Every row gives one point. The points of each table are mixes of a few directions, plus a little noise. How many directions does each table use, and how many do they share? Where both have some left over, give the other angles between the two spaces (their principal angles), to ten degrees, smallest first.
(in the rows, 128 means zero)

First (7 x 3)
[[169 130 124]
 [ 89 111 163]
 [ 64 127 132]
 [119 122 139]
 [145 154  79]
 [158 113 155]
 [151 141 104]]
Second (4 x 3)
[[129 130 128]
 [123 189 173]
 [131  97 106]
 [129  95 103]]
Directions: first 2, second 1, shared 0; angles 80

First (9 x 6)
[[110  97 127  92 170  84]
 [102 120 133 121 151  86]
 [121 130  92 103 128  95]
 [105 153 111 106 100 143]
 [156 147 180 223 109 167]
 [158  98 108  92 147 129]
 [121 155 122 129  95 161]
 [126 120 154 136 136 142]
 [154 132 125 150 117 144]]
Second (9 x 6)
[[134 126 104 104 125 126]
 [100 138 244 245 144 138]
 [135 126  99  99 124 126]
 [122 130 153 153 131 130]
 [125 129 139 140 130 129]
 [138 125  87  87 122 125]
 [133 126 107 106 125 126]
 [137 125  92  92 123 125]
 [128 128 127 127 128 128]]
Directions: first 4, second 1, shared 1

First (8 x 11)
[[137 124 156 118 108  97 120 120  86 183 192]
 [135 136 130 126 104 136 114 125 104 119 130]
 [129 133 125 126 117 136 121 128 120 117 119]
 [137 123 154 117 109 101 119 121  88 179 184]
 [127 127 129 128 131 127 130 127 128 130 131]
 [104 112  96 146 205 142 173 142 227  98  65]
 [139 152 116 128  80 167  95 128  94  70  91]
 [116 116 117 133 169 127 154 134 175 128 109]]
Second (11 x 11)
[[119 132 101 139 147 159 136 137 169  73  66]
 [119 132 101 139 146 158 136 137 169  74  67]
 [116 133  92 142 153 168 139 140 182  56  47]
 [132 126 140 124 120 115 124 124 110 151 155]
 [125 129 120 131 133 136 130 130 139 112 111]
 [142 121 172 110  98  79 114 114  62 216 227]
 [136 124 154 118 110  98 120 120  89 181 187]
 [130 128 132 126 125 123 127 127 122 137 137]
 [128 127 130 127 127 126 128 128 125 132 132]
 [125 129 118 132 135 139 131 131 143 108 105]
 [135 125 149 120 114 105 122 121  97 169 175]]
Directions: first 2, second 1, shared 1

First (10 x 14)
[[102 122 150 117 134 119 135 137 123 130 153 110 122 136]
 [190  79 110 163 134 145 140 118 131 171 122 113 165 138]
 [105 112 148 173 182 119 146 124 125 164 178 104  67 140]
 [104 128 146 125 141 120 133 134 125 130 151 116 110 133]
 [211 120  75 159 111 157 115 106 140 137  66 163 164 113]
 [117 148 126 110 114 127 119 129 128 108 114 140 128 122]
 [157 117 108 173 153 136 129 113 133 152 121 137 106 124]
 [130 173 104 104  98 133 103 124 134  83  77 173 132 103]
 [109 144 140  50  69 122 118 148 123  81 109 131 193 128]
 [ 55 133 175 106 147 103 141 145 117 124 185  96  93 143]]
Second (9 x 14)
[[122 168 125 147 152 122 102 132 135 119 122 136  92 121]
 [144  93 108 132 127 111 132  98 125 131 119 174 121 114]
 [ 37 217 159  91 155 108 116 147 130  70 168 128  69 117]
 [143 135 153  95  99 118 106 137 128 117 108 127 141 104]
 [149 122  88 152 140 199 207 116 132 139 158 101 170 143]
 [164 104 122 123 134 117 123 133 131 139 141 114 183 144]
 [142  73 114 126 127 109 138 112 122 143 140 142 161 145]
 [123 110 131 186 102 172 131 140 123 178  76  99  82 147]
 [126 129 152  99 115  96  97 138 127 118 123 133 134 119]]
Directions: first 3, second 6, shared 2; angles 40
